Rows are points. Each copy is the shape, with its points in the same order, stretched, turned, moved and blurred by noise. Say if it was mirrored as well.

Shape (7 x 3):
0:  113   19   74
1:  -54  -80  -71
2:   70  -88   65
3:  -90    9  149
4:   36   42  -69
5:    1  423  -54
6:  -92 -110  129
Copy 1 (7 x 3):
0:   89  153   89
1: -103  -55    7
2:    6  168   75
3:   60  170 -113
4:   61  -47   80
5:  330 -311   -7
6:  -39  211 -109
Copy 1 is: only turned
Copy 2 (7 x 3):
0:  131   56    0
1: -143  -73   49
2:  122  -56  -40
3:  -16   44  -97
4:  -89   14  111
5: -273  263  266
6:   23  -51 -149
Copy 2 is: mirrored
Copy 3 (7 x 3):
0: -124   -2   72
1:  107   49  -67
2:   -1   17  109
3:   80 -158   76
4:  -96   62 -103
5: -362 -105 -292
6:  160 -121  125
Copy 3 is: only turned
Copy 4 (7 x 3):
0:   77   59  -94
1:  -24  -64  107
2:  111  -59  -43
3:  -39  -90 -184
4:  -55   64   68
5: -420  308 -149
6:   33 -189 -101
Copy 4 is: mirrored

Shape (9 x 6):
0:  101   63 -160 -114  -23   35
1:  139  -52   96   14  252 -107
2:  -25 -179 -107   51   38   80
3: -342  -98  -41  101  -74  249
4: -311  165  114   63  136  -97
5:  163 -138   79 -151  215    5
6:   48  -32    8  -18  -22  181
7:   72  114  -10  360 -344   45
8:   13  -94  138    0 -111 -144
Copy 1 (9 x 6):
0: -174   23  -83  -48  -49   59
1:  115   -4   83 -202  -82 -137
2:   14  178  -91  -14 -128   42
3:  101  300   -9  130 -158  272
4:  228  -56  327   35 -206  127
5:  -72  126  -19 -232  -83 -106
6:  -34  157  -53  -62  -29   83
7:  286  -44  -61  178  136  183
8:  132   75  164   94   44 -105
Copy 1 is: only turned
Copy 2 (9 x 6):
0:  144  -44  -56  -74  -89  174
1: -104 -197   39   14  -16   46
2:   62    2  168  -96  -29   17
3:  108  265  119 -104  -77 -196
4:  -49  178 -113  171  -88 -135
5:  -80 -151  -43 -168  -42   73
6:   80    9  -14 -145   29  -25
7:  336  -59  171  155  101 -294
8:    4  -90  -21   12 -133 -187
Copy 2 is: only turned
